Rows are points. A path goes straight from each point to the next, and from the last back to the first. The post is the endless flat space through its rows: a point in 2 columns, a line in 3, a plane in 4, and so on, so that a path can go around it. How many times does the path go around the post? Going back the other way cancels.

Post, 2 rows:
[[ 0.12  0.32  0.07]
 [-0.53 -0.15 -0.33]]
Path, 20 rows:
[[-0.26  0.22  0.24]
 [-0.39  0.26 -0.14]
 [-1.10  0.02 -0.29]
 [-0.25  0.27  0.42]
 [-0.15 -0.21  0.00]
 [-0.53 -0.48 -0.49]
 [ 0.13  0.07 -0.62]
 [-0.55  0.11 -0.65]
 [-0.63  0.39  0.12]
 [-0.31 -0.04  0.42]
 [-0.35  0.06  0.04]
 [-1.11  0.17 -0.10]
 [-0.47  0.49 -0.63]
 [ 0.01  0.24 -0.22]
 [ 0.12  0.00 -0.28]
 [-0.16  0.33 -0.52]
 [ 0.17  0.84 -0.36]
 [ 0.02  0.13 -0.59]
 [-0.24 -0.30 -0.27]
 [-0.10 -0.38  0.16]]
Times around: 0

Post, 5 rows:
[[ 0.24  0.30  0.29  0.11 -0.18  0.01]
 [ 0.14  0.06 -0.14 -0.50  0.61 -0.04]
 [ 0.27 -0.61 -0.16 -0.36  0.69  0.00]
 [-0.19  0.17  0.50  0.19 -0.57  0.29]
 [-0.20 -0.40 -0.44  0.40 -0.58  0.19]]
Path:
[[-0.55  0.19  0.41  0.23 -0.48  0.56]
 [ 0.31 -0.76 -0.10 -0.06  0.26  0.35]
 [ 0.07 -0.26 -0.22  0.34 -0.49  0.54]
 [ 0.07 -0.12 -0.44 -0.56 -0.08  0.14]
 [-0.51 -0.14 -0.01 -1.02  0.61 -0.12]
 [ 0.41  0.11 -0.11  0.53  0.05 -0.38]
 [-0.07  0.03  0.67  0.29  0.01  0.46]
 [ 0.13 -0.71 -0.32  0.17 -0.06  0.49]
 [ 1.23  0.10  0.28 -0.23  0.27 -0.20]
 [ 0.16 -0.92 -0.12 -0.10 -0.12 -0.13]
 [ 0.22 -1.01 -0.41  0.28  0.07 -0.14]
 [-0.39 -0.22  0.08 -0.43  0.21 -0.13]
 [-0.67 -0.27 -0.15 -0.09  0.10  0.23]]
Times around: 2

Post:
[[ 0.19 -0.71  0.18  0.23 -0.27 -0.75  0.13  0.09 -0.48]
 [ 0.30 -0.16 -0.22  0.14 -0.58 -0.43  0.02 -0.42 -0.15]
 [-0.37  0.01 -0.38 -0.67  0.36  0.01 -0.55 -0.24 -0.23]
 [ 0.15 -0.17 -0.74 -0.56  0.58  0.05 -0.86  0.21  0.27]
 [-0.32 -0.50  0.13  0.74  0.39  0.25  0.42 -0.87  0.08]
 [ 0.09 -0.23  0.51  0.08 -0.34 -0.68  0.30 -0.18  0.16]
 [ 0.14 -0.17 -0.09  0.18 -0.21 -0.77  0.71  0.06 -0.13]
 [ 0.08  0.17 -0.42 -0.36  0.44  0.58 -0.63  0.16 -0.17]]
Path, 21 rows:
[[ 0.69  0.23 -0.15  0.19 -0.09 -0.25  0.28 -0.01  0.26]
 [ 0.43 -0.81 -0.32  0.28 -0.04  0.32  0.00 -0.12 -0.71]
 [ 0.11  0.49 -0.55 -0.23 -0.58 -0.07  0.67 -0.19  0.19]
 [-0.65  0.37 -0.29 -0.55 -0.21  0.31 -0.06  0.15 -0.03]
 [-0.32  0.13 -0.79  0.08  0.61 -0.38 -0.22  0.24  0.24]
 [ 0.25 -0.62  0.38  0.65 -0.11 -0.80  0.37  0.09 -0.45]
 [ 0.21  0.50 -0.50  0.32 -0.14  0.03 -0.59 -0.50  0.37]
 [-0.69 -0.66 -0.76 -0.10 -0.26 -0.29 -0.24 -0.09 -0.75]
 [-0.25 -0.46  0.67 -0.14 -0.07 -0.33 -0.11  0.16 -0.02]
 [-0.03 -0.34 -0.24  0.29  0.28 -0.09 -0.15  0.14 -0.26]
 [-0.54 -0.53 -0.03 -0.34  0.50 -0.72 -0.48 -0.11 -1.20]
 [ 0.13  0.09  0.20 -0.04  0.49 -0.09 -0.61 -0.38 -0.29]
 [ 0.11 -0.03 -0.39  0.19 -0.23 -0.64 -0.56 -0.06  0.03]
 [ 0.03 -0.03 -0.50 -0.23  0.01 -0.34 -0.41 -0.03 -0.11]
 [ 0.47 -0.27 -0.04  0.45  0.01 -0.50 -0.17  0.02  0.14]
 [ 0.54 -0.20 -0.73 -0.26  0.06 -0.36 -0.63 -0.08 -0.28]
 [-0.05 -0.26 -0.18 -1.19 -0.03 -0.86  0.08  0.34 -0.96]
 [ 0.41 -0.29 -0.49  0.08 -0.14 -0.17  0.08 -0.06  0.32]
 [-0.11 -0.37 -0.13  0.13  0.04 -0.36  0.19  0.25  0.46]
 [-0.31 -0.25 -0.66 -0.18  0.43 -0.42 -0.12  0.10 -0.24]
 [ 0.26  0.10 -0.11  0.04  0.09 -0.23 -0.35  0.07 -0.20]]
Times around: 2
